Rows are points. Each copy is the shape, with its points in the same order, turned, moved and blurred by noise. Is it also mirrored, or only turned?
(in the rows, 128 means zero)

Shape (6 x 2):
[[136 193]
 [147 128]
 [107  63]
 [175  89]
 [157 142]
 [ 74  84]]
Copy 1 (6 x 2):
[[ 59 100]
 [116 135]
 [190 122]
 [141 173]
 [ 98 139]
 [184  83]]
Copy 1 is: only turned
Copy 2 (6 x 2):
[[ 69 118]
 [132 142]
 [199 125]
 [159 182]
 [114 154]
 [188  83]]
Copy 2 is: only turned

Shape (9 x 4):
[[121 143 111 178]
 [ 97 125 128   7]
 [130 186 126 101]
 [153 116 114 181]
 [125 148 162 121]
 [ 74 106 128 160]
 [153 111 148 192]
 [152 149 117 166]
 [147 146 108 146]]
Copy 1 (9 x 4):
[[130 117 108  92]
 [143 237 213 160]
 [175 137 175 132]
 [122 122  73 120]
 [118 128 162 142]
 [ 81 147 126  81]
 [ 95  99  91 145]
 [146 119 106 122]
 [153 142 105 128]]
Copy 1 is: mirrored
Copy 2 (9 x 4):
[[114 130 123 181]
 [213  70 106  46]
 [115  68  95 115]
 [105 141 156 166]
 [138  68 141 147]
 [174 125 131 188]
 [108 122 178 181]
 [ 91 117 133 155]
 [105 122 130 142]]
Copy 2 is: only turned

Shape (14 x 8):
[[123 128  94 142 155 172 114 176]
 [ 88 109 152 175 138 116 162 123]
 [ 74 160 137 113 129 156 159 135]
 [ 91 140 151 128  76 118 154 135]
 [175 157 147 131 146 126  61 124]
 [ 72 157  21 113 145  97 159 137]
 [161 117 141 136 128 149 147 145]
 [133 143 143 110 157 123 141 112]
 [226 160 153 114  29 115 150 156]
 [103  46 117 108 157 124 169 136]
 [159 135 162 144 133 116 157 165]
 [132 155 101 133 137 117 152 130]
 [ 82 145  18 165 164 217 155 118]
 [ 96 156 121 119  99 100 137 112]]
Copy 1 (14 x 8):
[[ 90 106 143  70 145 187 105 126]
 [187  91 119 112 112 155  74 120]
 [136 103 134 140 134 132 106 185]
 [142  99 141 174  90 131  93 137]
 [105 134 131 129 183 113  96  62]
 [143 177 165 124 131 238 149 164]
 [107 106 110  92 113 119  99 103]
 [150 133 111 112 150 117 124 121]
 [ 56 178  98 173  52  82  91  73]
 [175  77 113  74  91 168 162 118]
 [121 136 129  88  96 103  85  92]
 [136 161 124 109 133 154 109 132]
 [106 127  88  75 168 247 102 203]
 [139 140 136 171 125 149 112 135]]
Copy 1 is: mirrored
Copy 2 (14 x 8):
[[117 105 126  98 154  79 143 197]
 [135 166  62 129 137 139 124 167]
 [145 186 128 105 159 105 162 151]
 [158 185 127 163 150 115 123 145]
 [ 90  99 129 108 160  78  73 105]
 [ 87 123 146 153 130 131 237 160]
 [163 112 109 112 129  96 105 151]
 [127 140 119  96 126 117 125 112]
 [221  88 165 190 153  90  72  95]
 [133 149 107 110  51 129 135 195]
 [166 116 117 114 150 139  95 146]
 [130 116 119 130 143 119 157 130]
 [113 114  77 101 149  42 249 195]
 [120 166 130 162 143 118 144 121]]
Copy 2 is: only turned

Shape (15 x 11):
[[107 173 155 163  80 108 159  87  90 180 104]
 [149  99 178 125 178 174 132 133  71 167 106]
 [188  89 122 109 174 162  53 175  62 147 121]
 [125 128 148 124 188  70 154 106  70 127 159]
 [119 133 118 115 158 143  43 149 112 115  94]
 [142 154 170 173 129  79 195 114 117 208 125]
 [119 140 136 132 139  86 163  85 157 194 107]
 [140  87 104 184 113 108  74 105 134 156  97]
 [108 128  92 200 168 125  66 165 135 141  95]
 [129 173 199 183 114  98 129  69 154 179 125]
 [159 146  59 163 161 153  79 124 139 122 108]
 [ 68 137 138 180  90 133 129  81 164 186 111]
 [166  89 109 167 141 145 101 162 139  89  75]
 [132 110 100 175 165 170  69 108 107 124 114]
 [140 121 107 129 158 116 117 163 120 115 194]]
Copy 1 (15 x 11):
[[195 135 118 156  90 108  47 161 110 107 111]
 [ 86 192 136 197 115 140  97 170 105 185 119]
 [ 42 199  75 166 128 124 116 169 182 204 129]
 [100 187 101 123  99 201  61 122 106 141  77]
 [ 71 160 100 134 159 142 121 173 181 127 146]
 [189 129 129 158  54 163  73 156 104 168  75]
 [194 140 135 137  76 183  95 142 125 144 140]
 [107 125 107 134  54 116 115 141 175 128 164]
 [ 65  74 125 135 114 138 108 148 192 143 135]
 [180 118 115 172  54 166 109 186  97  91 110]
 [ 94 112  87 170 128 134 130 101 198 137 140]
 [175  91 132 142  86 121  96 155  98 104 177]
 [ 67 147 141 137 104 103 165 120 183 145 113]
 [ 52 125 101 181 120 128 109 128 161 124 159]
 [ 83 135  60 109 126 161 130 113 112 170  97]]
Copy 1 is: only turned
Copy 2 (15 x 11):
[[161 140 148 165 128 138  58 136 101 100  86]
 [174 199 103  71 153 124 145 107 113 135 121]
 [106 206  87  72 135 173 189  79 125 197 122]
 [210 120 114 116  68 132 135  81  96 148 148]
 [110 176  69 137 108 148 174 150 121 193 108]
 [185 112 179 142 131 137 115 104  94  66 104]
 [165  85 145 162 142 100 130 123 110  99  99]
 [101 108 120 112 149 164 148 154  83 167  69]
 [ 81 157 107 128 106 154 189 169  55 147 109]
 [185  97 110 147 139 162 106 158 121  66  78]
 [ 80 136  74 158 161 164 162 134  69 165 135]
 [114  95 121 140 134 101  89 187  98  89  65]
 [110 155 123 110 160 175 179 184  93 185 155]
 [102 144  57 102 142 147 142 148  63 166 118]
 [102 110 106 110  79 158 154  98 122 146 176]]
Copy 2 is: mirrored
Copy 3 (15 x 11):
[[125 101 120  91  93  28 168  97 168 129 109]
 [ 77 126 161 119 133 111 138 132 124  33  95]
 [ 96 178 165  97 129 197 163 160 117  57 150]
 [118 199 135 113  84 124 107  88 191 109  61]
 [133 153 152 155 142 152 144 110 128 102 186]
 [139 112 109 118  66  53 165 137 151 134  41]
 [157 115 154 151 101  74 163 108 146 152  58]
 [123 143 173 129 108 106 152 199 156 168 156]
 [162 120 140 161  87 144 120 177 156 122 170]
 [139 131  94 150 131   7 153 143 150 150  91]
 [201 121 168 112 140 159 136 164 157 123 159]
 [123  59 128 165 125  57 162 126 170 176 122]
 [134 125 180 111 122 148  92 184  84 132 154]
 [139 121 164 120 154 143 122 174 170  94 168]
 [134 155  92 105 120 200 112 134 156 136  96]]
Copy 3 is: mirrored
Copy 4 (15 x 11):
[[ 88 155 164 127 181 120  76 188 163 147 126]
 [172 141 133  54 114 110 162 190 144 147 139]
 [203 113  73  37  67 168 142 151 137 101  86]
 [118 175 122  80 102  45 119 111 150 139 107]
 [164  87  79 119  78 160 128 110 164 141 120]
 [149 178 177 100 194  71  70 155 126 152 113]
 [130 143 147 159 158  78  97 147 111 153 103]
 [158 145  84 145 174 162 128 136 145 138  61]
 [189 134  57 126 135 169 103 103 138 189 117]
 [154 162 205 155 171 117  96 129 173 159 112]
 [146 132  85 120 106 198 124 106  95 189  75]
 [131 172 138 198 181 143 108 167 140 153 143]
 [158 105  72  83 161 182 169  96 126 140 113]
 [156 155  81 112 110 180 155 138 150 173  96]
 [148 188  93  82  90 132  97  87 106 111 127]]
Copy 4 is: mirrored

Shape (16 x 12):
[[150 206 121 141 126  50 116 132 115 117 123 107]
 [ 96 156 107  66 123  76  74 101 127 189 138 144]
 [104 111 131 150  48 161 188  92 144 199  92 159]
 [193 164 173 150 117 106 136 132  89 114  22 178]
 [ 76 139 135  75 104 135 120  59 196 165 127 112]
 [123 146 133 111  16 117 150  90 197 160 115 188]
 [ 94 159 154 196 127  67  65 147 108 115 149 129]
 [164  99 146 146  76 144 132 110  86 122 102 182]
 [139 177 143  90 101  90 116 144 159 136 149 104]
 [153 138 215 154 100 131 168 129  89 163 103 205]
 [115 170 112  79 125 105 142  48 193 137 145 164]
 [ 88 157  80 118 164  70 108 146 112 142 177 122]
 [168 188 118 180 146  99  58 150 115 150 173 108]
 [ 87  74 107  91 114 119 146  87 224 219 116 182]
 [121 150 147 126  83 179 150 143 140 142  69 210]
 [119 138 113 112 129  67  93 145 159 122 177  90]]
Copy 1 (16 x 12):
[[151  81 103 128 171  85 149 185 179  81 140 188]
 [112 101 101 115 149 109 137  87 154 137 210 212]
 [ 63  93 103  74 141  71 157 105 114 209  90 107]
 [135 133  85 160 156  81 106 204 218 187  85 134]
 [ 61 108  75 114  89  99 172  73 121 118 169 147]
 [ 72  87  61 121 189  80 187  81 145 168 141  84]
 [105  75 148 140 179 122  89 201 128  87 170 158]
 [147 125 120 130 159  85  98 137 144 193 112  89]
 [134 122  82 116 161 123 185 143 143  95 162 164]
 [110 135 134 151 161  80 153 196 140 233 123 113]
 [100  82 105 147 108  74 202  73 173 118 176 134]
 [147  68 169 116 147 135 145 122 142  92 168 213]
 [136 125 165  81 181 102 119 189 173  65 181 163]
 [ 51  66 101  81  98 150 180  52 160 200 176 122]
 [ 71 147 120 151 172 107 149 114 167 196  81 112]
 [149  81 111 106 146 154 154 137 132  68 181 163]]
Copy 1 is: only turned
Copy 2 (16 x 12):
[[166 103 128 164 164 163  90  90 125  43 110 140]
 [132 122 146 157 151  87 135 175 178  51 149 151]
 [ 67  80 106 118  43  74 177  91 109 109 111 149]
 [104 105 181  81  85 217  97 104  79  63 100 164]
 [ 88 112  56 141 119  94 147 162 200 104 127 154]
 [117  77  90 113  18  91 123  96 176  78 135 164]
 [155  94 121 127 160 128  92 137 110  26  77  51]
 [122  75 162 102  59 154 131 134  93 119 126 110]
 [129 122  98 150 141 132  88 106 160  71 160 130]
 [ 45  68 181 123  65 145  90 104  87  78 115 113]
 [121 102  94 190  93 112 105 150 206 109 102 177]
 [165 154 139 205 169  96 120 142 132  68 117  92]
 [179  90 136 133 194  97  51 117  87  77 110 110]
 [ 74 152 124 121  71  32 151 135 212 131  98 152]
 [ 80 129 120 111  19 124 107 137  79  85 121 154]
 [170 135 100 155 172 116  99 116 172  88 134  81]]
Copy 2 is: only turned
Copy 3 (16 x 12):
[[179 144 169 147 108  87 117 189 119 129 148 189]
 [199 187 116  75  64 125 123 146  96 160 111 131]
 [108  92 183  86  79 146 173 102 105 148 184  51]
 [ 99 100 226  52 147  52 106 191 125 122 161 139]
 [142 140  98 111  75 140 178 114  61 117  97  91]
 [167  91 141 103  91  76 166 112  57 149 187  45]
 [211 129 206 141 132 114 107 123 128 169  95 186]
 [108  88 176  84 117  79  99 124 156 178 143  86]
 [183 125 108 130 104 106 109 147 101 106 149 146]
 [112  52 191  38 134 117 100 126 106 172 180 139]
 [134 150  80 120 104 106 181 154  50 171 132 119]
 [188 195 132 149 112 160  98 161 127 172 132 168]
 [206 154 149 129 139  97 130 125 184 143 140 210]
 [165 146 103  56 121 182 189 135  72 161 133  31]
 [ 98 130 183  63 150  97 112 100  85 133 180  79]
 [211 145 108 161 118 135 111 160 126 134 110 140]]
Copy 3 is: only turned
Copy 4 (16 x 12):
[[110  84 119  48 120 154 101 134  81 128 129 179]
 [101 167 157  49 161 122 117 138 110 149 213 102]
 [164 198 114 197 125 136  67 139 116 189 173 145]
 [185  82  69 141 130 104  26 119 120  75 152 176]
 [ 98 189 121 118 132  76 146 176 112 191 204 139]
 [180 194  75 123 125 102  61 183 112 223 164 121]
 [ 84  72 130  94 160 139 102 130  81 152  75  99]
 [187 152 109 172 132 109  50 136  82 106 131 109]
 [125 152 111  53  92 126 121 128 105 163 135 142]
 [138 157  56 164 125 144  26 120 136  92 123 121]
 [114 205 124  78 128 110 116 222 107 152 186 154]
 [ 94 148 194  54 155 173 135 148 103 135 125 133]
 [ 67  91 182  67  90 126  61 107  76 128  99 120]
 [129 214 157 149 133 112  98 198 197 203 211 108]
 [163 184 102 149 162  74  41 132 142 143 128 150]
 [103 118 156  50 102 129 158 156 118 151 120 111]]
Copy 4 is: only turned

Shape (16 x 12):
[[148 128 151 161 152 144  68 122 179 144  90 141]
 [112 150  72 110  92 162 149 137 185 111 201 119]
 [ 81 160 169 147 123 120 162 121 109 161 146 225]
 [135 165 104  76 154 114 150 181 204  98 164  97]
 [145 129 119 102 123 110 161 199 147 129 168  67]
 [ 72 183  81 118  62 184 202 166 156 111 154 116]
 [136  88 173  88 172  91 119 240 103  50 120  88]
 [125 122  99 154 152  67  81 114 172 135 107  89]
 [155 151 111  54 102  92 125 182 137  88 132  62]
 [130 150 193 171 139 156 159  98  77 174 172 166]
 [ 76 118 152 146 191 138  94 116  64 146 142 157]
 [105  71 159 170 141 121 146 105 119 161 141 164]
 [100 143 112  91  52 162 143 125 168 153 197 147]
 [161 136  84  77 122 129 170 149 152  62 139 110]
 [122 180  92 156  63 145 153 156 145 107 208 164]
 [152  89  83 151 196 107  58 144 134 191  73 152]]
Copy 1 (16 x 12):
[[140 103 143 118 153  62 132 123 112 111  76 167]
 [ 98  79 102 130 190 120 113 171 193 102 157  67]
 [121 166 117 157 134 170 218 128 179 106 122 167]
 [141  57 101 145 120 106  78 214 179  82 137 113]
 [130  59 151 136 115 129  80 183 152 104 194 123]
 [ 84 107  71 157 210 179 113 193 153 106 190 103]
 [100 119 173 121  22 109  60 192  96  47 164 146]
 [187  69 152  91 132  97 138 153  96 116  89 103]
 [130  67 155 171 105 147  39 178 125  82 139  86]
 [141 178 145 157 132 125 176  84 183 155 172 167]
 [116 158 109  98  67 124 169  83 128 143 122 137]
 [133 152 172  75 137 134 180 118 158 124 140 160]
 [ 99  88 116 142 200 165 128 120 208  79 153  98]
 [109 116 145 144 137 128  59 216 167 111 126  82]
 [ 80 102 126 186 182 123 174 168 180 103 177  73]
 [114  61 168  76  96  99 155 129 104 175  49 166]]
Copy 1 is: mirrored
Copy 2 (16 x 12):
[[150  96 135 174 139 124 178 143 169 165 149 173]
 [ 59 131 137 121 110 121 118 167 114 136  53 104]
 [107 146 124 201 166 160 135  82  48  93 113 183]
 [ 67 134 127  94 121  90 148 130 191  86  71 120]
 [106 180 101  94 145 104  98 141 176 104 112  97]
 [ 71 152 152 139 118 152  89 200  90  62  52 110]
 [190 171 100  94 157   7 133 120 170  62 137 111]
 [146 118 147 101  90 126 125 105 187 164 135 189]
 [112 106  95  84 111  72  86 140 184  78 133  93]
 [126 144 101 168 233 164 116 114  71 142 118 171]
 [211 125  98 134 166 136 144  92  72 140  94 179]
 [141 175 147 139 171 142 150 102  70 163 154 170]
 [ 39 135  95 158 106 145 120 160  75 138  89 107]
 [ 90  98 157  88 140  85 113 137 145  83 102  88]
 [ 60 143 151 184 137 109  71 138  97 136  57 121]
 [213 110 155 153 111 167 181  71 185 167 145 133]]
Copy 2 is: only turned

Shape (15 x 12):
[[ 67 106 140 122 214 102 125 156 128 131 124  95]
 [ 70  49 208 147 166 173  88 119 143 104  98 170]
 [135 181 140 145 113  57 122 175 103 166 107 131]
 [128  88 142 114  94 148 181 145  55 155 130 125]
 [ 89 155 152 154 114 109 180 106 120 143  99 123]
 [100 141 113 167 166 108   7 101 111 173  96 118]
 [ 73 157 171 177 178 188  71 116 113 133  77 125]
 [124 139 183 117  94 110 127  93  58 126 115 131]
 [152 148 101 115 194  99 123 140  98 124 106 122]
 [108 239 142  97 110 148  70 180 126 147 183 102]
 [106 132 105 117 147 145 160  99 158  70  95 163]
 [151  82 193 133 109  90 147 171 130 175 102  65]
 [169 153 139 168 129  84 130  73  92 136 143 151]
 [ 83 104 196  84  98 172 159 140 137  74 114 124]
 [146  94 147 126  65 134 144 175  71  71 158 100]]
Copy 1 (15 x 12):
[[120 101 149 135  79  55 199  84 122  94 116 148]
 [127  86 165 160  37  36 117 159  78 135  76  82]
 [102 143 144 174 183 105 142  41  70 143 150 151]
 [104 116 109 208  94 139  80 103 132 108 138 147]
 [ 50 113 130 173 140 110 146 131  80 117 133 160]
 [123 175  99 140 119  48 180  63  61 160  26 122]
 [113  92 138 131 120  67 142 131  54 118  12 138]
 [ 79 121  93 153 138  75  64 100  91 127 136 142]
 [114  88 102 136 137 103 182  42 128 146 122 126]
 [175 182 139  90 207 119 129  88  75  61 105 138]
 [ 67  88 138 141 128 108 171 161 135 130 124  73]
 [131 137 176 176  95  93 110  91 107 175 160 203]
 [100 111  39 171 160  83 138 104  71 169 152 123]
 [101 103 189 140 103  83  81 175 144  93 139 110]
 [144 124 140 201 159  95  74 117 184 123 142 131]]
Copy 1 is: mirrored
Copy 2 (15 x 12):
[[140 134 151 154 106 171  64 109 184 192 145 167]
 [121 130 159  81 126 239 118 156 161 226  62 156]
 [185 103  98 162 134 127 101 154  82 145 175 175]
 [110  89 125 170 172 102 108 161 119 199 110  78]
 [152 100  74 144 172 147 142 117 143 182 154 141]
 [125  95 121 109  27 165 127 104  82 178 144 217]
 [111 162 101  82  88 183 141 121 115 229 133 180]
 [139  99  71 150 124 161 130 146 105 159 118  89]
 [127 108 117  98 108 118  58 126 140 141 180 153]
 [162 218 133 153  92  90 156 108  91 115 137 159]
 [114 108 129  70 182 172 129 103 164 145 155 127]
 [161  98 101 182 160 140  42 129 105 181  70 168]
 [119  65  60 131 107 130 142 153 139 118 141 137]
 [132 162 142 124 199 187 122 108 135 175  75  79]
 [ 79 129 128 192 177 157 101 162  91 119  94 101]]
Copy 2 is: only turned
Copy 3 (15 x 12):
[[169 110 108 154 131  22 127 199 146 116  90 128]
 [154 198  96 165 153  74 180 218 132 214 132 167]
 [104 151 146  74  69  81 125 106 153  96 113 104]
 [123 131 140 107 171  92 171 126  70 125 173  80]
 [129 174 195 128 139  90 123 160 128  92 128 114]
 [132 129 109 166  34 100  78 182 172 177 146 113]
 [184 188 126 173 119  83  92 157 176 178 159 154]
 [ 89 152 162  92 136 101 101 144  89 150 157 139]
 [167 113  91  96 116  99  91 167 126  98 112 109]
 [133  87 147 150  88 101 109  36 152 127  97 184]
 [183 177 134 143 137 148 140 193  90  83  95 155]
 [ 60 161 113 127 159  39 144 131 130 135  89  53]
 [ 85 132 137  88 118 156 103 180 147  95 152 129]
 [134 187 141 166 187  86 164 137  57 146  97 170]
 [ 75 145  78 134 155  85 163 101  51  94 152 136]]
Copy 3 is: only turned
Copy 4 (15 x 12):
[[207 143 145 135 133 130 154 152 114 124  91  90]
 [189 147 135  82 183 149 178  87 171 184 180  90]
 [126 146  75 139 170 132 108 120  97  33 110 132]
 [160 138 144 157 126 130 134 106 140  69 197 191]
 [128 168 101 132 120  79 164 125 128  69 152 119]
 [119 214 117  76 195 202 151 166  72 118 113 100]
 [117 202 123 128 183 162 202 114 153 151 115  94]
 [123 137 122 116 144 147 182  76 100  55 181 139]
 [125 114 164 126 167 129 141 161 100  79  86 128]
 [ 74 143  80 152  82 222 109  92 118  91  75 122]
 [102  95 147  96 129  90 158 161 168 117 158  83]
 [201 127  63 141 157 109 145 109  90 112 143 200]
 [ 86 149 144 113 166 101 131  99  57  75 162 120]
 [159  86  98 128  97 137 190  87 188 128 183 127]
 [140  65 109 194 136 167 135 104 108  95 214 151]]
Copy 4 is: mirrored
